Each row of a before or after table is a point. One or more steps were done to the points. Then noise was added and the rows were shuffled. The steps act on columns, c1 being the first. What was done? A step turns or swaps two columns, mirrors them in a line or flattens them onto one, adds a multiple of one to another, or multiplies or shifts one. Angles are multiples of 10 degrees, from the lower column toward the higher: turns from -170 to 170, lines from 10 to 170 but not 90. Use the fewest steps. Two steps may share a column if one is a turn and the other turns, adds or multiplies; they go together, in the order done. Otherwise the lowest column goes first.
In the rows, zero is written as 128.

Before:
[[ 85 122 123]
 [118 111  88]
 [132 144 173]
 [120 131 162]
 [130  85 130]
 [141 144 154]
 [ 84 128 136]
 [129 160 152]
 [112 170 177]
 [102 112 160]]
After, 10 rows:
[[137 188 163]
 [147 205 144]
 [128 232 183]
 [131 145 126]
 [ 92 186 146]
 [147 203 171]
 [114 174 167]
 [138 219 150]
 [103 171  95]
 [ 89 183 137]]
Steps: turn c1 and c3 by -20 degrees; shift c2 by 60

Before (13 x 9):
[[115 103 149  96 135 149 135 114 124]
 [103 124 126  77 167 138  81 143 147]
 [114 116 142 101 147 151 146 118 105]
 [120  98 123 142 129 153 141 129 125]
 [101 114 128 114 150 142  90 114  99]
 [137 110 101  67 153 135 113 122 117]
 [103  95 107  71 193 115 119 132 119]
 [122 122 131 131 142 169 147 149  89]
 [125 120 141 100 168 123 102 147 112]
 [ 98 133 119 123 139 161 159 129 106]
 [108 137 157 131  76  93 116 113 143]
 [127 160 177 175 107 113 100  94 156]
 [106  96 135  84 145 124 107 137 129]]
After, 13 rows:
[[162 101 149  95 132 122 123 153 121]
 [167 122 141  99 168 157 131 111 110]
 [227 110 100  69 151 143 134 137 120]
 [180 123 124  79 167 174 136 126 149]
 [105 137 159 128  78 122 164 109 145]
 [100  99 122 140 125 127 106 145 125]
 [105 132 120 120 137 110  92 152 104]
 [ 57 160 178 174 107 134 170 140 155]
 [118 124 133 133 142 133  77 148  89]
 [121 112 127 117 152 158 149 145  95]
 [154 115 140 101 150 115 114 149 106]
 [170  99 136  90 144 150 138 115 128]
 [191  95 107  70 193 134 136 119 117]]
Steps: add -1.5 times c4 to c1; turn c6 and c8 by 130 degrees; turn c6 and c7 by 120 degrees

Before (13 x 14):
[[153 126 143 128 143 135 185 158 127 109 139 151  74 142]
 [114 147 135 105 106  93 125 162 128 116 128 112 113  94]
 [134 117 116 160 128 184 190 125 149 108  97 122 108 117]
 [160 137 156 144 184 125 153 114 153  98 108 148 146 143]
 [128  88 102 110 113  91 173 137 107 119 108 141  81 166]
 [137 151 167  88  64 108 125 150 181  98 128 148 120 133]
 [138 140 123 116 112 164 107  96  91 110 125 107 143  98]
 [125 130 107 132 107 110 160 155 124 100 141 151 135 151]
 [ 87 112 152  64 118 148 125 133 130  94 125 156  87 108]
 [156 126 113 148 100 131  90 135 130 135 111 127 155  80]
 [ 98 138 136 101  81 127 154  84 104  98 168 171 115  87]
 [117 192 129 139 177 107 152 127 117 155 145 170 111 129]
 [127 127 163 177 139 140 103 122 109  96 108 104 132 148]]
After (13 x 14):
[[128 120 107 175 138 141 102 136 108  95 163 105 128 147]
 [100 124 108 143 187 127 153 147 152  96 159 148 113 141]
 [143 182 125 109 109  94 125  91 128 113 140 112 134  94]
 [126  97 108 110 117  92 176 103 105 118 102 144 169 168]
 [139 190 142 137 176 108 149 123 116 156 131 168 144 131]
 [120 108 127 114 112 165 105 163  89 110 125 108 124  98]
 [168 114 126  64 119 149 125 109 128  92 154 157 166 103]
 [130 159 141 133 108 109 161 104 125 101 108 151 110 150]
 [ 96 134 111 147  99 130  91 130 130 135 115 128 100  82]
 [119 171 127  89  62 107 127 104 181  99 168 143 128 132]
 [122 112  98 159 127 187 191 123 150 107 118 121 150 117]
 [157  94 166 103  81 130 155 166 101  99 134 169 154  83]
 [104 156 139 128 143 138 182  82 125 110 143 153 167 138]]
Steps: multiply c1 by -1; add 1 times c8 to c2; turn c8 and c13 by -160 degrees; swap c3 and c11

Before, 12 rows:
[[136  75 121 165 136 127 148 121 117 162 101 136 137  99 144 106 111 134
  202 152 110  71 112 104]
 [ 99  94 153  58 136 167 121  91 159  98 116 155 132 111 103  80 137 139
  110 153 140 144 172  91]
 [165  85 106 155 101  84 119 129 136 135 114 140 131  91 145 118 101 124
  195 155 156  81 107 146]
 [ 95 107  87 156 121 137 179 176 119 179 136  98 126 134 153 107 129 110
  101 127 115 134  90 164]
 [ 73 136  89 141 160 152 126 151  91 162 120 117 117 111 151 122 165 137
   84 104 131 136 108 167]
 [114 112 136  95  99 148 102 113 128 100 114 101 123 139 131 106 127 171
  112 126  98 190 136 112]
 [121  80 148 102 107 145 107 111 173 134 132 138 156  96 117 124 114 171
  162 130 125 160 169 114]
 [117 122 134 101  99 131 119 113 143 112 139 149 120 133 126 110 117 160
  136 136 112 120 203 112]
 [101 105 125  90 117 149  77 140 133 125 149 108 127 132 100  83 136 155
  140 135 135 149 162 103]
 [ 92 120 133  88 121 138 116 131 176  87 144  92 130 110 150  93 140 176
  125 108 130 141 159 105]
 [ 90 149 190  74 127 167 116 145 139 114 140 122 139  85 126  96 103 140
  113 115 128 132 142 113]
 [ 89 129  78 149 143 171 153 184 126 157  96 128 111 132 161 123 124  89
  134  98 116 149  95 141]]
After, 12 rows:
[[158 148 193  74 160 168 114 144 139 113 101 125 134  85 129 143 126 139
  111 117 127 132 142 101]
 [142 121 133 104 158 132 123 117 138 111 126 149 119 131 124 113 133 160
  137 136 112 120 202 112]
 [130  93 156  59 164 168 121  90 156  96  97 152 131 111 103 158 163 137
  112 151 142 144 174 119]
 [124 111 135  92 161 145 103 115 127 101 108  96 123 138 131 116 140 173
  111 126  96 190 138 121]
 [153 110  84 151 152 139 177 173 120 182 103  97 125 134 155 129  98 106
   96 131 113 134  87 147]
 [103  76 120 168 143 127 149 122 117 159 120 139 136  96 144 143 145 132
  200 152 110  74 113 103]
 [122 127  80 148 123 171 152 186 128 158  79 126 108 133 158 145 114  88
  134 100 116 149  94 130]
 [137  78 148 103 144 144 110 110 169 134 123 138 155  92 117 109 132 168
  161 130 124 162 167 108]
 [148 135  86 142 121 151 127 151  89 157  77 116 114 112 151 159 114 134
   86 103 132 135 109 181]
 [158 108 125  89 172 148  79 138 133 128 117 105 127 132 100 138 153 152
  140 135 137 145 165 123]
 [161 119 136  87 160 137 120 133 175  91 105  94 129 111 147 139 152 177
  127 108 130 140 160 132]
 [ 97  86 109 157 151  86 119 131 138 134 151 142 131  93 143 112 104 128
  196 158 160  80 108 110]]
Steps: mirror c1 and c11 in the line at 60 degrees; turn c5 and c16 by 120 degrees; turn c17 and c24 by 60 degrees

Before (14 x 64):
[[149 139 176 112 110 159 170 133 100 151 102 142 118 154 155 163 144 117
  165 118  87 151 117 138 135 165 144  83 162 155 140  92  99 155 144 113
  109  95 112 101  72  92 132 101 140 142 184 103 135 151 145 151 154 112
  158 119 172 164 102 138  98 155 173 112]
 [139 160 128 180 145 108 122 145 170 145 111 150 126 127 179 116 170 143
  113 132 135 102 125 135 163 152 163 125 149 169 176 172 169 105 111 171
  156  97 118  94  84 135 102 160 126 101 177 162  83 179 141 140 153 120
  147  71 103 152 161 107 116  95 158 139]
 [159 184 177 171 101 145 156 109 143  96 152 161  95  93 136 170 129 153
  105  99 124 105 127 141 122 127 148 118 150 158 159 131 130 114  99 136
  169  86 112 115 113 130 136  98 181 174 120 181 132 169 101  98 126 128
  112 130 148 132 169  95  99 124 110  95]
 [135 110 102 124 107 118 156 144 109 137 159 117 120 104 162 169 130 124
  168 101 125 153 121 132 100 124 158 160 100 109 146  99 110 116 108 129
  104 117 160  88  95 115 135 142 108 162 119 124 131 154 139 128 138 186
   95 105 122  92 106 171 152 145  98 119]
 [136 130 147 127 154 117 146 136 181 175 165 118 154  93 109 107 154 154
  103 168 128 153 107 140 116 156 133 149 161 142 112 118 160 128 127 113
  157  85 101 115 156 162  92 107 131 169 103 134 115 146 132 113  92 135
  103 136 146 113 104 156 156 115 130 169]
 [ 99 155 130 122 148 101 101  95 167 112 142 129 107 137 143 120 137 156
  113 183 139 153 178  71 137 138 106 107  96 136 141 117 147 112 114 193
  168  87 135 150  92 121 163 137 134 123 154 168 143 108 120 148 102 111
   91 118  89 115 167 161 142 113 108  98]
 [ 94 139 155 174 154  99 155 137 125 162 100 170  89 162 100  93 151 113
  148 140 160 109 113 111 165 142 159  97 129 171 170 119  91 130 102 135
  159 133 114 146 105 104 153 116 115 115 121 117 150 107 103 128 126 120
  133  70  93 113 130  98  97 119 136 128]
 [100 115 121 118 120 106 177 159 104 107 161 174 136 105 132 130 114 145
  167 171 128 122 153 121 157 122 183  83 130 102 135 151  97 102  75 140
   88  91 101 102 119 104  91 158  95 111 132 170 117 148 114  85  93 121
  134  97 142 101 126 148 100 127 182 122]
 [100 130 172 125 166 110 117 146  99  99 114 130 134 113 131 158  92 119
  147 138  97 163 153  72 145 153 147 150 158 138 162 169 130 121 115 127
  149 103 140 157 116 164 173  91 101  92 158 104 101 144 101 121 144 115
  135 125 157  94 150 159 131 124 113 168]
 [ 98 124  91 168 101 101 102 109 128  97 147 164 123 147 141 139 157 172
  160 122  86 150 103  67 144 108 114 152 117 123 120 149 163 125 134 136
  168 146 154 147 138 103 165  85 149  91 134 155 150 153 132  98 146 165
  119 154 139 113 136 126 162 128 120 114]
 [ 81 127 142 155 147 164 144 117 120 147 104 132 126 142 155 124 156 110
  142 184 165  86 100 137 133 167 104 119 130 108 130  87 119 159  73 124
   86 135 111 124 131 118 167 157 101 156 114 110 148 148 120 146  85 129
  120 138 120 156 144 106 128 112 114 162]
 [159 172 107 126 136 159 130 120 108 110 169 170  88 168 118 169 120 132
   99 140 127 120  95 120 148 185 104 163 149 125 149  96 170 147 146 186
  168 120 107  92 101 135 170  95 108 176 106 138 137 105  72 145  88 131
  142 127 131 126 105 172 127  88 129 178]
 [ 99 183  95 165 145 106 150 101 147 169 131 164 150  95 137 104 134 117
  130 101 131  87 118 142 136 137 105 143 106 103 128 170  98 144 123 185
   89 132 132 111 141  97 119 111 140 106 133 128 107 142 124 125 154 117
   90 143 172 176 174  97 151 101 153  95]
 [ 94 107 120 188 138 172 172 116 181 142 162 155  87 136 141 148 104 175
  134 136 135  97 106 130 105 166 123 155 127 159 163 122 123 143 101 139
   84 133 123 125  76  87 150 115 155 170 121 119  98 159 150 155  73 130
  164 141 166 129 143 124 159 141 182 113]]
After (14 x 64):
[[143 159 134 179 148 104 114 146 169 143 114 149 126 127 179 119 169 141
  136 161 135 100 127 131 158 152 167 124 171 130 172 174 167 104 110 170
  156  94 121  89  83 131 102 118 128 169 173 159  80 180 138 137 148 122
  147  49 105 151 164 106 127  91 117 139]
 [ 80 127 145 156 145 167 140 115 118 151 107 132 126 136 154 122 154 108
   72 130 160  96 100 133 131 167 101 118 109 142 128  85 125 156  74 123
   87 137 113 120 132 121 163  89 123 115 119 105 150 146 120 144  88 127
  120 169 123 153 142 108 126 112 128 161]
 [ 95 182  92 158 146 103 146 103 148 167 126 159 152  93 134 107 132 111
  157 132 130  88 120 140 134 140 100 143  91 116 130 168  96 140 124 183
   94 130 134 112 145  96 128 154 124 137 136 127 109 138 127 120 159 120
   87 157 179 180 179  98 127 101 108  96]
 [100 128 172 124 164 106 114 153  98  93 115 127 134 117 130 162  93 122
  115 106 100 163 152  73 140 153 148 152 145 145 154 168 134 125 115 130
  146 105 143 155 116 161 172 181 131 137 162 104 100 142 102 119 147 119
  135 116 160  94 150 161 107 121 127 169]
 [ 98 127  93 167  95  98 101 114 133  96 146 166 125 146 142 142 158 171
  118 101  85 144 105  62 143 109 114 153 111 108 117 145 163 131 133 134
  167 144 158 144 133 107 166 177 128 139 136 153 154 152 131 102 142 166
  122 147 140 111 134 124 108 127 110 114]
 [159 171 107 127 133 163 127 118 105 110 168 170  83 171 120 162 120 126
  121 148 126 121  99 125 144 183 106 165 138 146 150  91 166 147 145 185
  167 115 111  92 105 135 170 134 129  74 110 142 135  97  70 148  85 129
  144 146 131 126 103 174 115  89 149 178]
 [135 132 148 127 152 111 146 136 175 172 168 122 151  89 107 104 153 154
   90 160 123 155 108 138 119 160 137 153 144 128 113 122 156 128 128 121
  158  89  92 114 155 156  90 128 124  84  94 135 107 145 134 112  96 131
   99 135 149 115 102 158  87 109 151 166]
 [102 114 118 117 120 109 185 160 105 107 164 173 134 103 133 126 116 143
   97 157 126 126 158 120 155 124 187  83 118 158 135 155  97 105  68 141
   88  92 102  99 121 105  91 112 129 162 131 167 114 149 115  84  93 122
  133  69 141 101 125 152 147 127  66 122]
 [132 115 103 118 107 111 157 142 107 143 157 116 120 107 163 163 126 126
  133  68 120 158 123 129 102 126 152 164  96 107 142  99 111 119 115 124
  105 116 159  87  93 116 137  97 127 104 115 123 132 157 138 134 142 189
  103  91 122  92 113 172 131 148 121 123]
 [149 138 175 108 110 157 172 136  99 153 105 145 112 151 154 163 144 122
  139 134  91 145 122 134 138 163 142  81 178 151 134  95 102 157 147 115
  108  92 111  97  75  91 129 143 128 105 180  99 138 152 144 156 158 110
  156 146 165 161 108 139 128 150  73 113]
 [ 92 111 118 190 133 174 170 116 182 137 159 152  79 135 144 149 101 175
  130 163 143  93 104 132 104 168 124 157 146  95 156 129 122 140  95 139
   93 142 118 126  74  84 155 116 126  86 122 119  99 164 152 156  72 134
  160 153 164 134 143 126 107 142  87 113]
 [ 98 143 149 173 156 104 153 136 123 163 106 169  92 160  95  98 151 111
  113 125 163 107 110 113 165 142 160  95 174 126 176 114  93 134 105 134
  159 134 114 146 107  97 152 145 133 139 124 112 153 104 104 126 121 119
  127  73  94 109 131  92 153 119 110 132]
 [155 187 173 167 107 148 156 109 141  95 152 165 102  89 139 168 126 155
  155 124 124 108 124 137 118 126 151 120 177 146 164 132 127 111  95 140
  165  86 111 117 113 128 130 134 129  68 126 183 128 171 104 100 128 126
  114 114 149 135 166  97 135 124 155  96]
 [ 97 153 131 119 149 101 102 101 168 116 139 129 111 136 148 123 137 158
   72 140 143 151 178  70 136 139 105 115 112  91 137 110 142 115 117 191
  165  89 134 144  93 120 161 125 131 141 151 167 141 111 116 149  98 108
   90 102  89 116 165 161 140 114 149 104]]
Steps: turn c19 and c63 by -130 degrees; turn c19 and c20 by 70 degrees; turn c29 and c61 by -140 degrees; turn c29 and c30 by -120 degrees; add 1 times c34 to c56; turn c44 and c46 by 150 degrees; multiply c45 by 0
